Each row is a point. Each copy is the shape, with its points in the same order, turned, moved and blurred by noise. Some copies are also mirrored. Which?

Shape, 6 rows:
[[ 21  -1  22]
 [ -6  45 -44]
 [-17 -84 -29]
 [ 56  31 -24]
 [-71  23  17]
 [-63  -5   4]]
Copy 1, 6 rows:
[[ 35  -5  14]
 [ 10 -37 -58]
 [-33  69  -3]
 [ 69  -8 -39]
 [-43 -60  11]
 [-44 -26   3]]
Copy 1 is: mirrored
Copy 2 (6 x 3):
[[ 19  -7  50]
 [ 31  32 -35]
 [-31 -82  -4]
 [ 76   8  15]
 [-54  49   7]
 [-52  24   0]]
Copy 2 is: only turned
Copy 3, 6 rows:
[[ 17  18  26]
 [-24  28 -51]
 [ 20 -77  -3]
 [ 34  53 -30]
 [-75  -1  17]
 [-55 -24  15]]
Copy 3 is: only turned

Shape (7 x 4):
[[ 27 -10  36   3]
 [ 15 -44   0  38]
 [ 32  11 -11   1]
 [-11  61 -73 -29]
 [ -2   5 -29 -29]
 [ 46 -78  17   2]
 [-39  48 -30 -30]]
Copy 1:
[[ 35  12  14  11]
 [ 19  -6 -35  36]
 [ 15 -28  27  25]
 [-67 -65  61  23]
 [-30 -29  23  -5]
 [ 55  -9 -49  -8]
 [-65 -15  59  14]]
Copy 1 is: mirrored
Copy 2 (7 x 4):
[[ 25 -23  31   5]
 [ -1 -48   5  46]
 [ 23   0 -17  11]
 [-26  57 -72 -12]
 [-19   1 -33 -18]
 [ 19 -90  13  10]
 [-44  51 -20 -11]]
Copy 2 is: only turned
Copy 3 (7 x 4):
[[ 25 -12  27 -11]
 [  4   0   8 -62]
 [ 31   1 -19  -2]
 [ -5   6 -94  47]
 [  5 -33 -43   6]
 [ 39 -53  22 -70]
 [-33 -12 -52  48]]
Copy 3 is: mirrored
Copy 4, 7 rows:
[[ 28 -25  10 -27]
 [  4 -55 -36 -14]
 [ 37 -10 -16  13]
 [ 13  50 -24  91]
 [  1   1   2  46]
 [ 16 -95   0 -10]
 [-13  54  -3  49]]
Copy 4 is: mirrored

Shape (12 x 6):
[[ 31   4 -56 -32 -41 -12]
 [-43 -59  56 -15 -35 -13]
 [ -9  11  31  37  29  -8]
 [ 41 -50  53 -53  30 -33]
 [ 35 -62 -18  13  47  -5]
 [ -6  27 -54 -17  34 -32]
 [ 47   8 -40  35  58  10]
 [ 37 -58 -48  42 -34 -22]
 [ 17 -81  14  24  28  43]
 [ 36  30  49  40 -18  62]
 [-55   9  27 -22 -36  51]
 [-48 -13 -45  35  19  66]]
Copy 1, 12 rows:
[[  5 -10 -19 -24 -77 -26]
 [ 68  41 -52   9   1  57]
 [  8  31  -6  19  47 -16]
 [ 93 -36  -6 -37  29  13]
 [ 18 -63 -36  15  24  -6]
 [-22   1 -42 -45  -3 -55]
 [-35 -44   6  12  24 -47]
 [ 22 -36 -46  61 -50 -24]
 [ 13 -48 -24  45  29  51]
 [ -9  29  69  40   7  27]
 [-13  64 -14 -17 -12  68]
 [-77   6 -48  24   9  31]]
Copy 1 is: mirrored
Copy 2:
[[-17  30 -50 -14 -37 -23]
 [-40 -60  60 -33 -14  22]
 [  2  30  63  20  35  29]
 [ 27 -29  61 -48  36 -52]
 [ 14 -10 -12 -18  68  15]
 [-36  64  -6   3  45 -28]
 [ 47  55 -20   3  74  24]
 [ 16 -34 -50  21  15  15]
 [ 24 -35   2 -52  53  59]
 [ 60  46  56 -13 -15  71]
 [-57  22  51 -57 -38  61]
 [-48  39 -10 -19  39  92]]
Copy 2 is: only turned

Shape, 13 rows:
[[-73 -56  24  20  27 -34   0 -41]
 [-22  34 -29   3  40  51  24  -7]
 [  8 -13  -4  37  25 -23  40 -15]
 [-16 -26  29 -36  22 -10  12   2]
 [-20 -29 -13  16 -26  48  10  22]
 [ 10  23   2 -63 -43 -13  27 -13]
 [-12 -17  -8  28  34  49 -19 -60]
 [-27   2  -1  -4 -53 -21  15  33]
 [-21 -17   5  29  56 -10  30 -64]
 [ 22 -15 -41  22  28  11   7 -29]
 [-14 -42 -75 -43 -12   4  13  92]
 [-25 -45  17   0 -44  35  37 -21]
 [ 42  32  54 -70 -21 -24   8   1]]
Copy 1 (13 x 8):
[[-68 -17   3  -7  55   2 -59  -3]
 [ 28  70  -8  34  19  35 -35  -2]
 [-10  15  -9  42  52 -30  -7  12]
 [ -1   4  47 -12  29   7 -10  16]
 [  3   8   2  40  22  64  24 -24]
 [  1  56  29 -34   1  -6  56  -3]
 [ 30  19 -23  15  48  29 -55 -46]
 [-32  15  16  21 -17  21  49  -5]
 [ -7  26 -25   7  75 -22 -50  -4]
 [ 40  13 -43  25  39   8  -7  -2]
 [ 12  -5   1  16 -16  92  54  74]
 [-27  18  28  17  53  38  32 -43]
 [ 27  31  70 -40 -19 -46  40 -11]]
Copy 1 is: only turned
Copy 2, 13 rows:
[[ -3  -9  -6 -53  -4 -48 -61 -95]
 [-65   0 -25  -4 -12   7  28 -35]
 [ 16 -32 -23  -2 -11 -48  11 -41]
 [ -4 -10  -6 -49  17  -4 -44 -12]
 [-15 -23  46   5 -54   6 -19 -24]
 [ 25  58   0 -33  -3   0  11  23]
 [-18 -31 -36 -19 -33  38  -2 -80]
 [ 10  32  31   7 -27 -38 -24   0]
 [ -7 -31 -44 -42   8 -20   4 -80]
 [ -6 -27 -54  -6 -49  -2   9 -32]
 [-53 -16  32  -9 -84 -39 -42  61]
 [ 15 -15  57 -49 -22  12   1 -45]
 [ 45  48 -11 -24  50  11 -13  52]]
Copy 2 is: only turned

Shape, 14 rows:
[[-30 -43 -34 -68  42 -19  -1 -24   9]
 [-13  30 -24  10  11 -10 -20 -69 -47]
 [  4  33   4   5 -11  11  19 -32 -48]
 [-19  15   1  11 -42 -26  71 -36  66]
 [ -1   1   3  12 -25  56 -11  -1 -41]
 [ 35  19 -38   7  -7 -14  59 -35  38]
 [-36 -52 -65 -42  14 -37   2   5  15]
 [ 11  16  34  31  15  26 -30 -21 -10]
 [ 22 -22  10  41   8  20  -1 -26 -12]
 [ 16   4  35   9  10  22   2 -17 -49]
 [-10  49 -19  25   2  -1  48  -2  34]
 [-19  -1 -16  33  12 -26  75 -20  24]
 [-23 -41 -36 -55  52 -14  10 -15  13]
 [-13 -31 -37 -58  31 -75  -9   1   1]]
Copy 1, 14 rows:
[[-52   7  -3 -73  19  51 -56  16 -10]
 [ 17   9  -2   7  47  58 -23 -50 -16]
 [ 11  32   8  16   1  45  16 -21 -23]
 [-79  57 -53  12  -1  -5  30  -2  -2]
 [ 23 -29  -7  22 -11  46  14  16 -27]
 [-44  50 -42 -23   0  30  39 -16  49]
 [-38  -3 -40 -91   7  20 -58   8 -13]
 [ 15 -19  13  50  28  33   1  12  11]
 [ 18 -12 -10  11  42  29  28  16  12]
 [ 29   3  35  17  16  37  20   5 -13]
 [-21  53 -51  27 -17  14  -7   1  31]
 [-18  68 -57 -17  22  14   8  20  16]
 [-52   8  -3 -75  19  50 -59  25   1]
 [-31  14  10 -89  32  -4 -66 -16   0]]
Copy 1 is: only turned
Copy 2 (14 x 9):
[[ -6  31 -40 -38 -58  41  40   0  13]
 [-15  22 -58  29  22  14 -31 -53  -9]
 [ 11 -10 -22   2  34  -6 -16 -49 -27]
 [ 34  45  64  22 -34  -9   6 -42 -48]
 [ -6 -51 -12  -4  22 -32  -3 -42  19]
 [ 68  48  13  16 -13 -20 -10  -9 -23]
 [-14  24 -36   0 -81  10  45  22  -5]
 [-23 -10  15  -1  38   0 -36 -29  32]
 [ 12 -24   5  17   7   8 -44 -12  22]
 [ -3 -34  -7 -18  37  10 -28 -26  -1]
 [ 25  39  33  33  20 -24  20 -14 -18]
 [ 37  22  29  48 -17  23  16  -2 -38]
 [  9  29 -32 -31 -47  38  45  11  18]
 [-29  52 -48 -35 -55  21  20  36 -30]]
Copy 2 is: mirrored
Copy 3 (14 x 9):
[[ 38   3  35 -15  77 -43  41   1   5]
 [  6  29 -47   5  36 -35 -25 -58  -5]
 [-36   5 -40 -14  25  -6 -18 -35 -25]
 [-31  11 -57 -27 -15 -17  71  44  24]
 [-27  33   7 -16   5  26 -22 -32 -50]
 [ -6 -21 -51  -8 -20 -43  62   1 -24]
 [ 30  14  43   7  51 -64  30  38  -9]
 [  8   3 -12  -3  -7  40 -19 -49   3]
 [-15  11   3  23 -15  15  14 -50  -9]
 [-31 -11  -4  -3  20  26 -18 -55 -13]
 [  2 -10 -61  -4  -8   4  25  34 -22]
 [-26  -7 -47  33  12 -14  57  30   3]
 [ 39 -10  31   1  69 -30  47   4  -5]
 [ 32 -27  37  -4  56 -75   9  17  25]]
Copy 3 is: mirrored
Copy 4:
[[ 48 -16 -37 -66 -50  42  -4 -40 -36]
 [ 31  30 -22   9 -31 -57  -6 -26 -23]
 [  8  30  -5  10 -18 -28   3  30 -42]
 [-27  15  62 -62 -19   4  74 -15 -25]
 [ 18  26  10  48 -22  21 -15  36 -23]
 [  2  14  -4 -36 -31  -6  95   8 -13]
 [  0 -15 -44 -48 -49  68   9 -52 -15]
 [ 47  -1  29  24   8 -13  -5  11   3]
 [ 35 -23  14  35 -14  -8  29   4 -15]
 [ 38 -12   6  23  -3 -24 -11  36 -43]
 [-15  35  14 -26  26   8  62  -1 -13]
 [-25 -10   9 -23   7   5  72 -30 -45]
 [ 47 -20 -43 -51 -34  49  10 -32 -38]
 [  6 -42 -51 -77 -43  18 -10 -33 -18]]
Copy 4 is: only turned
